Every row gives one point. To make a cloud, some directions were put in groups of two or more. Within a group, all points are equally far from the middle, so they leave a hole (a ring in 2 directions, a hollow ball in 3). The other directions are filled evenly. Then the cloud was stretched, turned, moved and blurred a little. How many holes are there, and how many directions does each take, smallest first?

Cloud, 14 rows:
0.003  0.054
0.016  0.043
0.020  -0.004
0.029  0.022
0.008  -0.016
0.016  0.011
0.002  -0.026
-0.046  0.004
0.051  0.031
-0.003  0.004
0.041  0.045
0.019  -0.029
0.003  0.016
0.050  -0.015
Holes: 0

Cloud (20 x 3):
0.033  -0.026  -0.037
-0.006  0.030  0.024
0.003  -0.036  -0.033
0.004  0.043  -0.030
0.001  0.034  0.007
0.029  0.029  -0.020
-0.015  -0.044  0.002
-0.041  -0.028  0.022
0.012  0.019  0.027
0.029  -0.028  -0.014
-0.010  0.040  -0.041
0.029  0.015  0.000
-0.018  -0.005  -0.056
-0.012  -0.029  -0.036
0.033  -0.023  -0.016
0.022  0.042  -0.037
0.026  0.038  -0.033
0.020  -0.036  -0.026
-0.021  0.026  0.033
-0.022  -0.013  -0.039
Holes: 1 (2)

Cloud:
-0.019  -0.010  0.009  0.009
0.049  -0.057  -0.018  -0.030
0.042  0.016  0.015  0.008
0.000  0.057  -0.012  0.005
-0.037  0.060  -0.010  0.002
0.051  0.038  -0.025  -0.010
-0.025  -0.001  -0.007  -0.021
-0.047  -0.036  0.035  -0.012
0.008  -0.038  0.017  -0.029
-0.028  -0.025  0.019  -0.015
0.021  0.016  -0.032  -0.004
0.036  0.003  -0.049  0.005
0.003  0.050  -0.029  -0.021
-0.025  -0.010  0.008  0.040
-0.014  -0.035  0.055  -0.007
0.033  0.000  0.020  0.016
0.018  0.010  -0.006  -0.010
-0.023  -0.003  0.052  -0.016
-0.019  -0.042  0.032  0.023
0.013  -0.048  0.000  -0.013
-0.027  -0.008  0.012  -0.029
0.056  -0.009  0.002  -0.048
-0.031  -0.029  0.051  0.000
-0.027  -0.004  0.033  0.013
0.010  0.048  -0.009  0.015
0.026  -0.030  0.040  0.029
-0.039  0.005  -0.012  -0.008
-0.001  -0.013  -0.035  0.020
0.036  -0.039  0.030  0.033
Holes: 0

Cloud:
-0.036  0.026  0.008  0.003  -0.043  0.001
-0.027  -0.046  0.001  0.011  -0.021  0.019
0.014  -0.011  -0.011  -0.054  0.027  0.073
0.010  -0.003  -0.037  0.027  0.013  -0.046
-0.006  0.040  -0.012  0.003  0.001  0.033
-0.050  0.010  0.014  0.003  -0.004  0.016
-0.051  0.015  -0.011  0.014  -0.037  -0.015
0.020  0.028  -0.006  -0.026  -0.014  0.019
-0.012  -0.015  -0.014  -0.052  0.013  0.068
-0.005  0.024  -0.013  0.011  0.044  -0.043
0.015  -0.009  0.013  0.013  -0.028  -0.063
0.022  -0.013  -0.037  0.012  -0.020  0.044
0.004  -0.060  0.034  0.004  -0.006  0.000
-0.027  0.000  0.049  -0.036  -0.020  0.059
-0.033  -0.029  0.019  0.044  0.034  0.006
0.015  -0.024  -0.022  -0.024  0.023  0.026
-0.015  0.021  -0.015  -0.004  -0.004  0.011
-0.010  0.033  0.002  0.057  0.011  -0.050
0.003  0.017  0.004  0.008  0.004  -0.006
-0.019  0.009  -0.006  -0.010  0.058  0.000
0.011  0.015  0.013  -0.030  0.008  0.005
0.001  0.014  -0.047  0.001  0.024  -0.050
-0.024  -0.036  0.026  0.046  0.020  -0.004
0.027  0.006  -0.010  -0.037  0.034  0.042
0.022  0.006  -0.008  0.026  0.015  0.017
-0.072  -0.029  0.011  0.033  -0.053  0.023
0.030  0.035  -0.022  0.056  0.019  -0.009
-0.001  0.013  -0.042  0.054  0.004  0.048
0.002  -0.012  -0.021  -0.038  0.020  0.029
-0.023  -0.005  0.042  0.003  0.005  0.004
0.002  -0.014  -0.059  0.037  -0.020  0.049
0.020  -0.034  -0.015  0.008  0.006  0.009
-0.020  -0.014  0.011  -0.031  0.027  0.026
-0.028  0.013  -0.012  -0.016  0.051  0.076
0.054  0.009  -0.021  0.018  -0.016  0.008
0.024  -0.012  0.006  0.015  0.008  0.005
-0.023  0.016  0.026  0.022  -0.028  -0.056
-0.010  0.030  0.009  -0.004  0.080  0.025
0.014  -0.022  -0.023  -0.009  0.037  0.038
-0.021  0.011  0.018  0.012  0.032  -0.013
-0.030  -0.029  0.048  0.042  0.016  0.001
0.004  0.019  0.001  0.030  0.028  -0.034
-0.038  0.004  0.009  0.024  -0.043  -0.037
-0.005  -0.025  -0.001  -0.043  0.004  0.021
0.000  -0.052  -0.024  0.005  -0.010  0.058
0.035  0.028  -0.028  -0.020  -0.003  -0.004
Holes: 0

Cloud (75 x 8):
0.005  0.030  0.012  -0.014  -0.012  0.001  0.044  0.008
0.010  -0.020  -0.020  0.022  -0.024  0.010  -0.008  0.055
-0.036  0.041  0.030  -0.005  0.015  0.017  0.024  0.016
-0.019  0.045  0.006  -0.009  0.026  0.028  0.008  -0.035
0.034  0.004  0.028  -0.032  -0.014  -0.036  -0.046  -0.037
-0.008  0.001  -0.004  -0.048  -0.009  0.050  -0.027  0.010
0.046  0.047  0.059  -0.041  0.034  -0.025  -0.005  -0.005
0.041  0.031  0.045  -0.033  0.014  -0.039  -0.045  -0.051
0.039  -0.010  -0.015  -0.008  -0.026  0.026  -0.022  0.000
0.015  0.022  -0.029  0.005  -0.001  -0.014  0.013  0.040
-0.039  -0.028  -0.023  -0.013  -0.039  0.005  0.002  0.058
-0.001  0.008  -0.023  -0.026  0.038  0.003  -0.031  -0.022
-0.020  -0.057  -0.012  0.022  -0.018  0.058  0.020  0.024
-0.033  0.048  0.037  -0.019  0.018  0.031  -0.016  0.012
0.031  0.016  -0.010  -0.016  0.041  -0.006  -0.033  -0.034
0.047  0.003  0.046  -0.052  0.000  -0.061  -0.017  -0.012
-0.058  -0.017  -0.004  0.002  0.009  0.020  -0.028  -0.008
0.016  0.014  -0.021  0.009  0.006  -0.058  -0.031  0.018
-0.028  -0.041  -0.017  0.006  -0.043  0.050  0.013  0.052
-0.051  -0.012  -0.018  0.002  -0.014  -0.022  -0.042  0.022
0.006  -0.050  -0.007  0.023  -0.033  0.039  0.016  0.008
-0.029  -0.024  -0.031  0.031  -0.013  -0.018  -0.030  0.003
0.026  0.034  0.039  -0.068  0.006  -0.069  -0.006  -0.005
-0.040  -0.031  0.002  -0.024  -0.043  0.001  0.000  -0.003
0.005  -0.016  -0.022  0.008  -0.016  0.027  -0.015  0.065
0.015  0.017  0.030  -0.051  -0.004  0.012  -0.013  0.031
0.000  0.056  0.005  -0.033  0.046  -0.007  -0.001  0.023
-0.038  0.025  -0.038  0.008  0.002  0.061  -0.027  0.048
-0.026  0.011  0.025  0.019  -0.047  0.016  -0.012  -0.004
0.008  0.066  0.021  0.008  0.018  0.022  0.002  -0.014
0.011  0.004  0.016  0.016  0.026  0.033  -0.037  0.020
-0.077  -0.007  -0.007  0.022  -0.011  0.023  -0.010  0.018
0.040  0.003  0.049  -0.033  0.025  -0.054  0.008  -0.064
0.020  0.008  -0.007  0.024  -0.002  0.039  0.014  -0.029
-0.040  -0.032  -0.007  -0.023  0.015  0.020  -0.011  -0.015
0.004  0.034  0.018  -0.058  -0.006  0.030  0.010  0.016
0.023  -0.032  -0.030  0.000  -0.020  -0.008  -0.005  0.037
-0.004  0.013  0.008  0.028  0.012  -0.024  0.028  0.006
0.024  -0.005  -0.024  0.008  -0.002  0.011  -0.012  0.053
0.041  0.005  0.006  -0.010  0.025  0.013  -0.043  -0.028
-0.055  -0.003  -0.001  0.008  0.014  0.008  0.024  0.030
-0.005  -0.060  0.023  -0.009  -0.004  -0.002  -0.007  -0.015
-0.002  0.019  0.036  -0.040  0.014  -0.040  0.011  -0.060
-0.007  0.006  0.038  -0.043  0.007  0.045  0.010  0.003
0.008  0.004  0.023  0.038  -0.029  -0.020  -0.015  -0.009
0.000  0.018  -0.018  -0.025  0.042  0.008  -0.005  0.040
-0.033  -0.016  -0.044  0.032  -0.011  0.061  0.007  0.002
0.042  0.016  -0.005  0.002  0.021  -0.001  -0.018  0.036
-0.041  0.025  0.003  -0.024  0.024  -0.023  -0.023  -0.027
0.013  0.028  0.027  -0.014  -0.011  0.018  -0.033  0.039
0.009  -0.011  -0.030  -0.017  0.007  -0.003  -0.023  0.056
0.035  0.064  0.005  0.003  0.018  0.000  -0.016  0.006
-0.046  -0.002  -0.015  0.004  0.011  0.053  0.023  0.050
-0.003  -0.014  0.011  0.021  -0.041  0.016  -0.007  0.049
-0.015  0.005  -0.044  -0.006  0.001  0.061  -0.035  0.020
0.039  0.055  0.042  -0.054  0.046  -0.051  -0.001  -0.009
-0.001  0.040  -0.010  -0.064  0.026  -0.001  -0.013  -0.019
0.004  -0.032  0.009  0.021  -0.035  0.058  0.008  -0.010
0.020  -0.021  -0.038  -0.024  -0.001  -0.035  -0.011  0.008
-0.035  0.001  -0.012  -0.028  -0.027  -0.017  -0.016  0.058
0.035  -0.010  -0.031  0.004  -0.016  0.034  0.000  0.003
0.004  -0.009  0.014  0.018  0.038  -0.016  -0.039  -0.004
0.016  -0.011  -0.006  0.002  -0.043  0.002  -0.038  -0.006
0.002  0.037  0.031  -0.008  -0.027  0.011  0.015  0.031
0.027  -0.010  -0.014  0.007  0.008  0.061  -0.010  -0.009
0.058  0.002  -0.016  -0.026  0.008  -0.005  -0.019  -0.012
-0.023  -0.022  -0.007  -0.053  0.002  -0.029  -0.015  0.018
0.037  -0.016  0.004  -0.012  0.041  0.015  0.000  0.004
-0.052  -0.044  -0.037  0.008  -0.032  0.044  0.015  0.015
0.009  0.041  0.027  -0.070  0.016  -0.034  -0.021  -0.045
0.025  -0.017  -0.035  -0.014  -0.006  -0.035  -0.018  -0.014
0.005  0.010  0.017  -0.029  -0.005  0.012  -0.059  -0.007
0.030  0.023  0.067  -0.049  0.024  -0.066  -0.013  -0.015
0.017  0.011  0.037  -0.012  -0.009  0.040  0.007  0.030
0.023  -0.014  0.003  -0.042  -0.017  0.022  -0.030  0.009
Holes: 3 (2, 3, 3)
